Rows are points. The points of each table are mixes of a few directions, plus a little noise. How many directions does each table use, and how many do they share? Where both have some left over, give the other angles between the two spaces (their principal angles), to ten degrees, smallest first.

First (6 x 3):
+0.11,+0.28,-0.48
-0.12,-0.30,+0.52
-0.11,-0.28,+0.48
-0.06,-0.15,+0.25
+0.02,+0.04,-0.06
+0.17,+0.41,-0.70
Second (4 x 3):
+0.10,+0.11,+0.69
-0.29,-0.54,-0.34
+0.05,+0.13,-0.18
+0.15,+0.32,-0.17
Directions: first 1, second 2, shared 1

First (8 x 8):
+0.33,-0.66,-0.31,-0.58,+0.20,-0.40,+0.80,-0.75
-0.14,+0.34,+0.04,+0.16,-0.05,+0.08,-0.41,+0.14
+0.03,-0.01,+0.09,+0.10,-0.02,+0.09,+0.03,+0.16
+0.28,+0.42,+0.00,+0.25,+0.10,+0.12,-0.33,+0.01
+0.24,+0.39,-0.09,+0.12,+0.12,+0.01,-0.32,-0.16
-0.91,-0.59,-0.13,-0.58,-0.29,-0.39,+0.25,-0.17
-0.17,-0.08,+0.27,+0.23,-0.15,+0.25,+0.04,+0.54
+0.33,+0.20,+0.14,+0.30,+0.08,+0.23,-0.07,+0.23
Second (8 x 8):
+0.09,-0.31,-0.21,-0.36,+0.09,-0.27,+0.35,-0.46
+0.19,-0.65,-0.44,-0.75,+0.20,-0.56,+0.73,-0.97
-0.08,+0.28,+0.19,+0.32,-0.08,+0.24,-0.31,+0.41
-0.12,+0.42,+0.28,+0.48,-0.12,+0.36,-0.47,+0.62
-0.06,+0.21,+0.14,+0.24,-0.06,+0.18,-0.23,+0.31
-0.01,+0.05,+0.03,+0.05,-0.01,+0.04,-0.05,+0.07
-0.05,+0.19,+0.13,+0.23,-0.06,+0.17,-0.22,+0.29
+0.05,-0.18,-0.12,-0.21,+0.05,-0.16,+0.20,-0.27
Directions: first 3, second 1, shared 1

First (11 x 12):
-0.47,+0.10,+0.29,-0.13,+0.00,+0.46,-0.32,-0.13,-0.27,-0.16,+0.64,-0.29
-0.01,+0.08,-0.01,+0.27,-0.06,+0.23,+0.02,-0.50,-0.20,+0.24,-0.42,-0.21
+0.22,-0.03,+0.01,-0.02,-0.05,-0.13,+0.07,+0.09,+0.11,+0.12,-0.29,-0.02
+0.46,-0.21,+0.06,+0.05,-0.02,-0.27,-0.28,+0.30,-0.06,-0.15,+0.36,+0.12
-0.89,-0.18,-0.32,-0.76,+0.50,+0.64,+0.62,+0.22,-0.06,+1.18,-0.67,-0.34
-0.70,-0.12,-0.63,-0.01,+0.45,+0.42,+0.51,-0.38,-0.28,+0.67,-0.43,+0.09
+0.50,-0.11,+0.14,+0.22,-0.13,-0.22,-0.36,+0.07,-0.11,-0.25,+0.32,+0.05
+0.31,+0.19,+0.20,+0.03,-0.27,-0.43,-0.02,+0.20,+0.42,-0.52,+0.03,+0.17
+0.31,+0.13,+0.11,+0.18,-0.22,-0.46,-0.15,+0.14,+0.28,-0.74,+0.42,+0.34
+0.05,+0.00,-0.06,+0.13,-0.01,-0.08,-0.03,-0.07,-0.02,-0.15,+0.11,+0.12
+0.21,+0.13,+0.20,+0.04,-0.20,-0.16,-0.06,+0.04,+0.19,-0.23,-0.07,-0.03
Second (10 x 12):
+0.20,+0.21,-0.32,+0.07,-0.25,-0.31,-0.01,-0.25,-0.45,+0.25,+0.79,-0.54
-0.06,-0.13,+0.11,-0.07,+0.13,+0.07,+0.03,+0.10,+0.22,-0.09,-0.40,+0.33
+0.26,-0.14,-0.37,+0.12,+0.21,+0.09,+0.78,-0.15,+0.19,-0.34,-0.10,-0.01
+0.09,+0.20,-0.07,+0.22,-0.22,-0.25,-0.30,+0.20,-0.03,+0.20,+0.03,-0.10
-0.10,+0.00,+0.15,-0.41,-0.22,-0.68,-0.73,+0.03,-0.32,+0.65,+0.16,+0.32
-0.23,+0.15,+0.43,+0.24,-0.13,+0.10,-0.70,+0.60,+0.37,+0.08,-0.72,+0.32
+0.05,+0.19,-0.07,+0.05,-0.22,-0.21,-0.25,-0.05,-0.28,+0.24,+0.43,-0.30
+0.08,-0.36,-0.13,-0.17,+0.39,+0.17,+0.72,-0.14,+0.32,-0.38,-0.43,+0.40
-0.15,+0.09,+0.07,+0.09,+0.07,+0.75,+0.32,-0.36,-0.23,-0.40,+0.61,-0.71
-0.15,-0.20,+0.19,-0.15,+0.23,+0.28,+0.14,+0.01,+0.22,-0.22,-0.37,+0.29
Directions: first 5, second 4, shared 1; angles 60, 60, 70

First (11 x 20):
+0.93,-0.32,-0.51,+0.18,+0.31,-0.39,-0.18,-0.26,-0.07,-0.12,+0.22,-0.47,+0.61,-0.03,-0.31,+0.01,+0.36,+0.18,-0.49,-0.43
-0.02,-0.03,+0.17,-0.20,+0.14,+0.35,-0.45,-0.44,+0.04,+0.13,-0.24,-0.18,-0.61,-0.12,-0.02,-0.19,-0.26,-0.38,+0.08,+0.25
+0.42,-0.15,-0.20,+0.04,+0.17,-0.12,-0.16,-0.20,-0.02,-0.03,+0.06,-0.25,+0.17,-0.04,-0.15,-0.03,+0.12,+0.01,-0.22,-0.15
-0.46,+0.19,+0.14,+0.06,-0.27,-0.06,+0.42,+0.46,+0.00,-0.03,+0.06,+0.37,+0.14,+0.11,+0.17,+0.14,+0.01,+0.19,+0.20,+0.04
-0.11,+0.01,+0.17,-0.15,+0.06,+0.28,-0.29,-0.27,+0.04,+0.10,-0.18,-0.07,-0.47,-0.08,+0.02,-0.13,-0.21,-0.27,+0.10,+0.21
+0.39,-0.10,-0.35,+0.24,+0.00,-0.46,+0.32,+0.28,-0.07,-0.15,+0.29,-0.03,+0.76,+0.09,-0.10,+0.16,+0.37,+0.40,-0.26,-0.39
+0.09,-0.07,+0.09,-0.15,+0.16,+0.26,-0.41,-0.41,+0.03,+0.09,-0.18,-0.21,-0.45,-0.11,-0.05,-0.16,-0.18,-0.30,+0.00,+0.17
-1.02,+0.39,+0.39,+0.02,-0.50,+0.06,+0.68,+0.77,+0.03,+0.00,+0.00,+0.71,-0.02,+0.17,+0.36,+0.19,-0.12,+0.20,+0.47,+0.21
+0.92,-0.28,-0.64,+0.33,+0.19,-0.66,+0.18,+0.09,-0.10,-0.21,+0.40,-0.32,+1.06,+0.06,-0.29,+0.15,+0.56,+0.47,-0.54,-0.61
-0.46,+0.16,+0.25,-0.08,-0.16,+0.18,+0.10,+0.15,+0.03,+0.05,-0.10,+0.23,-0.28,+0.02,+0.15,+0.00,-0.17,-0.08,+0.24,+0.20
-0.70,+0.21,+0.51,-0.28,-0.12,+0.55,-0.21,-0.14,+0.09,+0.18,-0.34,+0.21,-0.90,-0.07,+0.21,-0.15,-0.46,-0.42,+0.42,+0.50
Second (8 x 20):
+0.36,+0.21,+0.58,-0.29,+0.13,+0.18,-0.04,+0.10,-0.23,+0.63,-0.55,-0.41,-0.24,-0.97,+0.22,+0.34,+0.04,-0.04,-0.25,+0.37
-0.30,+0.05,-0.57,-0.01,-0.56,+0.06,+0.02,-0.46,+0.21,-0.13,+0.19,+0.54,+0.68,+0.62,-0.13,-0.07,-0.16,+0.39,+0.35,-0.14
-0.24,-0.13,-0.71,+0.41,-0.30,+0.19,-0.01,-0.21,+0.33,-0.57,+0.49,+0.40,+0.23,+0.94,-0.37,-0.21,-0.08,+0.15,+0.32,-0.14
+0.14,+0.00,+0.08,-0.07,+0.20,+0.13,-0.17,+0.17,-0.11,-0.07,+0.16,-0.28,+0.07,+0.17,-0.05,-0.13,+0.05,+0.05,-0.21,-0.24
-0.43,-0.18,+0.12,-0.04,+0.09,-0.87,+0.39,-0.02,+0.03,-0.08,-0.12,+0.42,-0.22,-0.19,+0.31,-0.06,+0.01,-0.37,+0.22,+0.02
+0.14,+0.23,-0.16,+0.14,-0.51,+0.48,+0.11,-0.39,+0.18,+0.40,-0.47,+0.22,-0.09,-0.55,-0.10,+0.48,-0.13,+0.15,+0.28,+0.75
+0.30,-0.08,+0.28,+0.02,+0.55,+0.18,-0.28,+0.49,-0.20,-0.20,+0.28,-0.63,-0.24,+0.16,-0.08,-0.22,+0.15,-0.11,-0.44,-0.35
+0.02,-0.08,+0.39,-0.18,+0.42,-0.35,-0.01,+0.31,-0.21,+0.01,+0.01,-0.28,-0.18,-0.17,+0.20,-0.14,+0.11,-0.21,-0.26,-0.24
Directions: first 2, second 4, shared 0; angles 60, 60

First (9 x 32):
+0.22,+0.12,+0.34,-0.37,+0.37,+0.13,-0.05,+0.72,-0.46,+0.18,-0.27,+0.28,-0.19,-0.05,+0.62,+0.39,-0.11,-0.58,-0.28,-0.55,-0.32,-0.10,-0.31,+0.19,+0.23,-0.63,-0.44,+0.09,-0.34,+0.29,-0.01,-0.72
-0.37,+0.28,+0.54,-0.34,+0.26,-0.36,-0.05,+0.36,-0.34,-0.70,-0.30,-0.53,-0.56,-0.66,+0.21,+0.37,-0.35,-0.25,-0.51,-0.73,-0.06,+0.59,+0.12,-0.24,+0.08,+0.53,-0.96,-0.37,-0.42,-0.26,+0.06,-0.69
-0.19,-0.19,-0.48,+0.47,-0.46,-0.08,+0.07,-0.87,+0.58,-0.10,+0.35,-0.22,+0.31,+0.17,-0.74,-0.51,+0.18,+0.70,+0.41,+0.75,+0.36,+0.01,+0.33,-0.18,-0.27,+0.63,+0.67,-0.05,+0.45,-0.28,+0.00,+0.93
-0.14,+0.16,+0.33,-0.23,+0.19,-0.15,-0.03,+0.30,-0.25,-0.31,-0.20,-0.21,-0.31,-0.33,+0.21,+0.25,-0.19,-0.23,-0.30,-0.46,-0.09,+0.27,+0.00,-0.08,+0.08,+0.15,-0.54,-0.16,-0.26,-0.07,+0.02,-0.46
+0.43,-0.13,-0.18,+0.01,+0.05,+0.36,+0.00,+0.22,-0.05,+0.65,+0.05,+0.58,+0.30,+0.46,+0.25,-0.02,+0.19,-0.20,+0.19,+0.18,-0.16,-0.51,-0.29,+0.30,+0.10,-0.82,+0.43,+0.34,+0.09,+0.38,-0.05,+0.03
-0.16,-0.08,-0.24,+0.26,-0.26,-0.10,+0.04,-0.51,+0.32,-0.15,+0.19,-0.21,+0.13,+0.03,-0.44,-0.28,+0.07,+0.41,+0.19,+0.38,+0.22,+0.08,+0.22,-0.14,-0.16,+0.46,+0.30,-0.08,+0.23,-0.21,+0.01,+0.50
-0.06,+0.05,+0.10,-0.06,+0.05,-0.06,-0.01,+0.07,-0.07,-0.13,-0.06,-0.09,-0.11,-0.12,+0.04,+0.07,-0.06,-0.05,-0.09,-0.14,-0.02,+0.11,+0.02,-0.04,+0.02,+0.09,-0.18,-0.06,-0.08,-0.04,+0.01,-0.13
+0.27,-0.06,-0.06,-0.04,+0.07,+0.22,+0.00,+0.20,-0.08,+0.40,+0.00,+0.37,+0.15,+0.26,+0.22,+0.03,+0.10,-0.18,+0.08,+0.04,-0.13,-0.31,-0.20,+0.20,+0.08,-0.55,+0.19,+0.21,+0.01,+0.25,-0.03,-0.06
+0.01,-0.16,-0.35,+0.30,-0.27,+0.05,+0.04,-0.48,+0.35,+0.14,+0.23,+0.04,+0.28,+0.24,-0.38,-0.32,+0.17,+0.38,+0.31,+0.52,+0.18,-0.15,+0.12,-0.02,-0.14,+0.15,+0.54,+0.07,+0.31,-0.07,-0.02,+0.59
Second (8 x 32):
-0.19,-0.04,+0.06,+0.10,-0.04,-0.17,+0.04,-0.18,+0.07,-0.27,-0.19,-0.32,-0.26,-0.10,-0.23,-0.03,-0.08,+0.16,-0.15,-0.06,+0.10,+0.17,+0.12,-0.05,-0.01,+0.34,-0.23,-0.23,-0.02,-0.16,+0.07,-0.15
-0.36,+0.24,+0.06,-0.11,-0.11,-0.24,-0.07,-0.19,+0.06,-0.54,+0.35,-0.36,+0.10,-0.52,-0.13,-0.04,-0.09,+0.14,+0.06,-0.02,+0.15,+0.47,+0.31,-0.43,-0.21,+0.77,-0.07,-0.11,+0.00,-0.36,-0.05,+0.41
-0.20,+0.09,-0.18,+0.06,-0.25,-0.09,-0.05,-0.37,+0.23,-0.25,+0.49,-0.13,+0.34,-0.21,-0.26,-0.23,+0.07,+0.29,+0.30,+0.32,+0.20,+0.22,+0.25,-0.33,-0.25,+0.57,+0.35,+0.04,+0.21,-0.27,-0.08,+0.74
-0.27,-0.27,-0.05,+0.42,-0.14,-0.28,+0.16,-0.53,+0.30,-0.29,-0.49,-0.54,-0.52,+0.15,-0.62,-0.18,-0.09,+0.49,-0.20,+0.12,+0.22,+0.12,+0.19,+0.09,+0.05,+0.47,-0.25,-0.43,+0.07,-0.22,+0.19,-0.26
+0.35,+0.11,+0.10,-0.32,+0.22,+0.30,-0.08,+0.59,-0.33,+0.44,+0.11,+0.55,+0.24,+0.08,+0.60,+0.23,+0.08,-0.50,+0.05,-0.21,-0.28,-0.28,-0.31,+0.15,+0.12,-0.77,+0.10,+0.35,-0.14,+0.35,-0.10,-0.16
+0.02,-0.12,-0.25,+0.23,-0.19,+0.04,+0.04,-0.35,+0.26,+0.11,+0.13,+0.03,+0.18,+0.19,-0.28,-0.23,+0.12,+0.28,+0.22,+0.37,+0.12,-0.12,+0.08,+0.01,-0.08,+0.09,+0.40,+0.05,+0.22,-0.04,+0.01,+0.39
-0.01,+0.20,+0.11,-0.25,+0.06,+0.04,-0.09,+0.24,-0.16,-0.07,+0.27,+0.11,+0.19,-0.26,+0.27,+0.11,-0.02,-0.21,+0.06,-0.12,-0.07,+0.12,-0.01,-0.16,-0.07,+0.03,+0.00,+0.12,-0.07,-0.02,-0.09,+0.14
+0.62,-0.22,+0.19,-0.13,+0.43,+0.40,+0.07,+0.79,-0.43,+0.84,-0.69,+0.66,-0.30,+0.63,+0.64,+0.35,+0.02,-0.64,-0.30,-0.42,-0.45,-0.69,-0.63,+0.71,+0.46,-1.50,-0.25,+0.21,-0.28,+0.70,+0.08,-1.12
Directions: first 2, second 3, shared 2

First (10 x 32):
+0.07,-0.10,+0.04,+0.10,+0.10,+0.16,+0.07,-0.03,-0.02,-0.10,-0.05,-0.03,+0.00,+0.05,-0.03,+0.03,+0.03,+0.05,+0.01,-0.14,+0.03,+0.02,+0.00,+0.08,-0.15,+0.04,+0.01,-0.01,+0.05,+0.05,+0.10,-0.15
+0.11,+0.21,+0.12,-0.19,-0.39,-0.14,-0.15,-0.31,+0.72,-0.27,+0.00,-0.67,+0.34,-0.36,-0.46,+0.09,+0.04,+0.01,-0.03,-0.19,-0.16,+0.28,+0.25,-0.28,-0.13,+0.05,+0.63,-0.38,-0.18,+0.09,-0.16,-0.46
-0.14,+0.03,-0.07,-0.02,-0.03,-0.11,-0.02,+0.11,-0.17,+0.18,+0.10,+0.30,-0.16,+0.10,+0.14,-0.13,-0.01,-0.03,+0.00,+0.24,+0.04,-0.12,-0.08,+0.07,+0.13,-0.05,-0.25,+0.09,-0.02,-0.08,-0.08,+0.40
+0.13,+0.33,-0.24,-0.36,+0.02,-0.44,-0.24,+0.18,-0.11,+0.20,-0.30,-0.44,+0.48,-0.48,+0.18,+0.39,-0.29,-0.26,-0.06,-0.01,-0.23,+0.13,+0.07,-0.67,+0.85,-0.18,+0.40,+0.28,+0.03,-0.12,+0.04,-0.58
+0.14,+0.31,+0.04,-0.30,-0.39,-0.29,-0.23,-0.25,+0.68,-0.19,-0.08,-0.79,+0.48,-0.50,-0.40,+0.20,-0.05,-0.07,-0.04,-0.18,-0.23,+0.31,+0.26,-0.49,+0.15,-0.01,+0.74,-0.29,-0.17,+0.06,-0.15,-0.62
-0.15,+0.30,-0.01,-0.26,-0.47,-0.37,-0.20,-0.11,+0.43,+0.08,+0.21,-0.13,+0.04,-0.18,-0.20,-0.16,+0.01,-0.05,-0.03,+0.27,-0.09,+0.06,+0.11,-0.17,+0.13,-0.04,+0.16,-0.23,-0.24,-0.06,-0.32,+0.31
-0.26,+0.04,+0.16,+0.01,-0.47,-0.05,-0.01,-0.22,+0.46,-0.05,+0.43,+0.25,-0.33,+0.20,-0.30,-0.47,+0.22,+0.14,+0.01,+0.30,+0.09,-0.06,+0.04,+0.35,-0.48,+0.08,-0.18,-0.41,-0.25,+0.02,-0.35,+0.78
-0.17,-0.03,-0.39,-0.02,+0.53,-0.20,+0.02,+0.63,-1.21,+0.66,-0.13,+0.85,-0.25,+0.23,+0.88,+0.06,-0.26,-0.23,+0.00,+0.45,+0.10,-0.40,-0.35,-0.05,+0.89,-0.23,-0.79,+0.80,+0.25,-0.28,+0.18,+0.54
+0.23,-0.68,+0.13,+0.63,+0.84,+0.87,+0.47,+0.11,-0.70,-0.25,-0.25,+0.39,-0.28,+0.53,+0.26,+0.13,+0.11,+0.21,+0.09,-0.51,+0.26,-0.14,-0.21,+0.61,-0.63,+0.17,-0.45,+0.27,+0.41,+0.16,+0.58,-0.33
+0.03,-0.41,+0.20,+0.41,+0.24,+0.56,+0.29,-0.11,-0.09,-0.26,+0.07,+0.29,-0.32,+0.42,-0.08,-0.16,+0.21,+0.23,+0.06,-0.22,+0.20,-0.08,-0.07,+0.57,-0.74,+0.17,-0.29,-0.12,+0.11,+0.15,+0.17,+0.12
Second (8 x 32):
+0.29,+0.03,-0.39,+0.18,+0.37,+0.64,+0.28,-0.06,-0.41,-0.24,+0.07,-0.03,+0.22,-0.44,+0.08,+0.03,-0.15,+0.21,+0.30,-0.30,-0.25,-0.08,+0.09,-0.54,+0.69,-0.04,+0.30,-0.22,+0.02,-0.02,+0.39,-0.06
-0.24,+0.22,+0.32,-0.44,-0.77,-0.37,-0.52,+0.08,+0.76,+0.04,-0.02,-0.20,+0.05,+0.14,-0.08,+0.00,-0.01,-0.05,-0.15,+0.23,-0.10,+0.13,+0.31,-0.12,-0.57,+0.05,+0.05,-0.17,-0.53,+0.14,-0.59,-0.04
+0.49,+0.30,-0.13,+0.27,+0.61,+0.34,+0.58,-0.20,-0.82,-0.56,-0.17,+0.57,-0.04,-0.73,-0.53,-0.19,+0.01,+0.21,+0.38,-0.52,+0.15,+0.32,+0.59,-0.56,+0.57,+0.09,-0.31,+0.15,+0.67,-0.43,+0.55,-0.24
-0.32,-0.37,+0.15,-0.25,+0.14,-0.16,+0.12,-0.03,-0.04,-0.09,-0.06,+0.05,-0.16,+0.79,+0.02,+0.33,+0.21,+0.04,-0.07,+0.10,+0.35,-0.02,-0.71,+0.72,-0.23,-0.04,-0.12,+0.33,+0.20,-0.05,+0.33,-0.12
-0.22,+0.06,+0.32,+0.53,-0.01,+0.05,-0.07,-0.37,+0.25,+0.07,-0.12,-0.03,-0.64,+0.12,-0.33,-0.46,+0.18,+0.03,+0.08,-0.16,+0.11,-0.11,+0.25,-0.01,-0.30,+0.03,-0.51,-0.37,-0.17,-0.09,-0.45,+0.19
-0.12,-0.35,+0.10,+0.14,-0.01,+0.29,-0.09,+0.01,+0.42,-0.03,+0.01,-0.23,-0.18,+0.09,+0.23,-0.43,+0.12,-0.15,+0.08,-0.07,-0.20,-0.13,-0.05,-0.08,-0.57,-0.06,+0.34,-0.19,-0.63,+0.48,-0.35,-0.07
-0.05,+0.37,-0.26,-0.40,-0.66,-0.54,-0.54,+0.33,+0.20,+0.68,+0.26,-0.34,+0.59,+0.00,+0.40,+0.72,-0.40,-0.04,-0.42,+0.58,-0.23,-0.16,-0.16,+0.11,+0.52,-0.03,+0.16,-0.07,+0.05,-0.13,-0.14,+0.36
+0.15,-0.28,-0.10,-0.05,+0.35,-0.25,+0.24,+0.25,-0.35,+0.14,+0.01,+0.22,+0.12,+0.01,+0.21,+0.02,+0.04,-0.28,-0.15,+0.13,+0.15,+0.04,-0.32,+0.49,-0.15,-0.02,+0.11,+0.56,+0.40,+0.08,+0.26,-0.05
Directions: first 3, second 6, shared 0; angles 30, 40, 50
